Every row gives one point. Each copy is the shape, with its points in the same order, stretched, turned, moved and blurred by noise. Say if it was mirrored as well.

Shape:
[[ 13 -40 -37]
 [ -3 -10   1]
 [ 11  10   2]
 [ 11  -3   2]
 [ -7 -17 -12]
 [  3  15 -17]
 [ -1  -8   2]
 [ 13 -16  -6]
 [-16  18 -10]]
Copy 1, 9 rows:
[[-42  -1 -35]
 [-15 -14   1]
 [ 11 -16   0]
 [ -4 -16  -4]
 [-22  -2  -1]
 [ 11   5  -9]
 [-10 -16   3]
 [-14 -17 -14]
 [  8   9  13]]
Copy 1 is: only turned
Copy 2 (9 x 3):
[[-16 -60  35]
 [  3 -15  -2]
 [  5   9  15]
 [ 10  -7  14]
 [-11 -28   1]
 [-18  11  16]
 [  5 -15   2]
 [  6 -23  20]
 [-23  12  -8]]
Copy 2 is: mirrored
Copy 3 (9 x 3):
[[ 11 -27 -51]
 [  2  -8  -3]
 [  4  17  -5]
 [ -3   3  -9]
 [ 14 -12  -9]
 [ 21  15 -14]
 [  2  -6  -1]
 [ -4  -7 -21]
 [ 30  13  13]]
Copy 3 is: mirrored
Copy 4, 9 rows:
[[ 27 -24 -37]
 [ -2  -6  -9]
 [  1  -9  14]
 [ -1 -13   5]
 [ 11  -1 -17]
 [ 17   6  15]
 [ -2  -3  -5]
 [  6 -18  -9]
 [ 11  22  13]]
Copy 4 is: only turned

Shape, 9 rows:
[[-11  10  24 -13]
 [-35   7  12  -2]
 [-11 -13  26 -18]
 [-37  16  24   6]
 [-13  34  23   0]
 [ 31 -27 -28   1]
 [ 34 -25 -15   2]
 [ 28 -22 -29  -4]
 [-13   0  31  17]]
Copy 1, 9 rows:
[[ 20  19  28  14]
 [ 28  37  14   4]
 [ 11  25  38  -3]
 [ 47  38  14   6]
 [ 35  15  13  28]
 [-41 -19 -14 -30]
 [-30 -18  -7 -29]
 [-42 -17 -11 -22]
 [ 46  19  14 -14]]
Copy 1 is: mirrored
Copy 2, 9 rows:
[[-36   1  17  -1]
 [-37  15   1  18]
 [-45  -9   0  -9]
 [-38   8  10  30]
 [-21   8  33  16]
 [ 19   2 -28 -29]
 [ 14 -10 -19 -26]
 [ 16   7 -25 -31]
 [-27 -16   6  26]]
Copy 2 is: only turned
Copy 3, 9 rows:
[[ 12   9  16   2]
 [ 18 -11   3  12]
 [ 14   5  31  -5]
 [ 23  -6  -2  22]
 [ 14  17  -3  15]
 [ -1 -13   9 -57]
 [  5  -9  14 -60]
 [ -5 -17   8 -55]
 [ 35  -1   7  -3]]
Copy 3 is: only turned
Copy 4:
[[ -1   9  30 -17]
 [ -9 -11  33  -3]
 [  4  -8  15 -39]
 [  0 -10  55  -2]
 [  5  13  40   0]
 [ 13  -8 -56   0]
 [ 22  -7 -42  -8]
 [ 10  -9 -52   4]
 [ 22 -13  44 -16]]
Copy 4 is: only turned

Shape:
[[  7 -19 -10 -11 -15  12]
 [ 28 -21   6  46 -34 -12]
 [-23  12  -5  -9 -26  23]
 [  9  20  18  19   0   0]
 [  3 -18 -20 -26  14 -30]
 [-13  20 -20  20   6  17]
 [-16   6  22  -8 -35  -3]
 [ 14  -6  20  14  14  13]
 [-10  -8  -2  29  37  -4]]
Copy 1 (9 x 6):
[[-11  -2  19 -10 -17  22]
 [ 11  16 -60 -10 -33  -5]
 [-18  -6  57   8 -34 -12]
 [ -2   1 -15  20  -5 -12]
 [ 20  30  19 -13  14  33]
 [-17  29  17  27 -26  -5]
 [ -1 -12  29  -7 -20 -24]
 [-25  -1 -19   6   0  16]
 [-27  45 -19  11   9   2]]
Copy 1 is: only turned
Copy 2 (9 x 6):
[[ -5  -3 -13  -7  21 -13]
 [ 24 -58 -11   4 -20 -49]
 [ -9  30  17 -32   9 -18]
 [ 15   3  14  21 -13   0]
 [  6 -28 -15   4  40  47]
 [ -4  16   6 -10 -31  16]
 [  8   4  29 -17  25 -28]
 [ -9  -3   2  39  -4   3]
 [-13 -27  11  26 -29  44]]
Copy 2 is: mirrored

Shape (13 x 8):
[[ 17 -11  30  -5  19  21  12  22]
 [-18  16 -12 -13  12  29 -16   2]
 [-12 -14   3  -8  -8   0 -22  28]
 [ 16   9 -13  32  -6  19  29  20]
 [  9  24   5  23  15   2 -17 -26]
 [ -5   4  20  -4   5 -10 -18   8]
 [  5 -13   9 -21  -9  16   0  -8]
 [-21 -15  30  30  10  35 -14   8]
 [ 33  24  -4  11 -13  -3  20 -13]
 [  1   9 -23   0  18 -11  21   6]
 [ 25 -20   0 -17   9  33  -4 -20]
 [-23  20 -15  27  -2 -13 -13 -18]
 [ 13  -2  29 -11 -11   2  27 -27]]
Copy 1:
[[ -5   9  18 -21 -15   5   3  30]
 [-34  19 -17   6  15   9   3   6]
 [  9  16 -10   5   8  32  -1  17]
 [ 21  20  -2  15 -26 -34  24   7]
 [-26  12  -6  10 -33  -2 -13 -29]
 [ -9  21  -5  -4  -6  24 -20   0]
 [ -8 -15   8  11  -2   2 -13  26]
 [-12  34  43  23 -26  21   6   0]
 [  6  -7 -17  11 -37 -37 -14   3]
 [ -3  15 -13 -12  24 -10  13 -11]
 [-20 -43   6   1 -13  -3   6  24]
 [-10  32  -5  31  -3   1  -8 -42]
 [ -7 -10  31  14 -20 -23 -34  15]]
Copy 1 is: only turned
Copy 2, 13 rows:
[[ -3  18 -17  38 -18  23  -6 -23]
 [ -9  20   6 -20   2  -2  15 -13]
 [  4  27  -5  12  -8  -6 -10  14]
 [ 10 -31 -25  13   1 -16  13 -10]
 [-38   7   6   0   5  -2  37   8]
 [-20  22  -9   6 -11  10   1  11]
 [ -1   8  22   9 -11  26   8  -8]
 [-26  18  13  17 -21 -30 -12  -9]
 [ -3 -28 -13   2  -1  20  44   2]
 [ -7 -16 -10   1  20  14  -9  -8]
 [ -1  21  37  31   6  29  26 -20]
 [-34 -14  12 -24  11 -24   9  20]
 [-17 -24  19   2 -23  44   7 -13]]
Copy 2 is: only turned
Copy 3, 13 rows:
[[  1  26  12 -22  -8 -17  20 -14]
 [-21 -23 -15 -11   7 -20  17   6]
 [-25  -9  32 -29 -11  -1 -16   8]
 [ -4   3   0  39 -25   8  30   0]
 [ 23 -18   3   3  21   2  18 -22]
 [  0  -5  18 -26   1  -1 -13 -13]
 [-33  15   4  -6  18   4  -3 -11]
 [ 19  -4  28 -38  -3  28  27   5]
 [-10   6  -8  43   7  -5  12 -38]
 [ -8   7 -17  27  -7 -25  -1  16]
 [-21  21  10  -8  41  -7  22 -13]
 [ 13 -27   0  14   5  21  -8   5]
 [-10  38 -19  12  19  15  -7 -29]]
Copy 3 is: only turned
Copy 4:
[[-35  -3 -11  -1 -33  37 -11  28]
 [  3 -22   4  31  -5  23  31 -25]
 [  8  18  19   1 -18  33  -7 -28]
 [ -1 -20  16 -24  17 -13  24  19]
 [ 12 -25 -37  11  28  19   4  22]
 [ -5   1 -18  -3  -4  33 -27 -10]
 [-24  20 -21   8 -29  10  15   5]
 [-10  -3  10  25  24  60   3  25]
 [ -5 -13 -38 -35   7 -25  14  21]
 [  0 -23  -4  14   0 -30  -1 -14]
 [-14   7 -24  27 -36  14  32  38]
 [ 25 -11  -8  12  50  -6  -1 -19]
 [-54  16 -53 -10  -7 -10  -3  26]]
Copy 4 is: mirrored
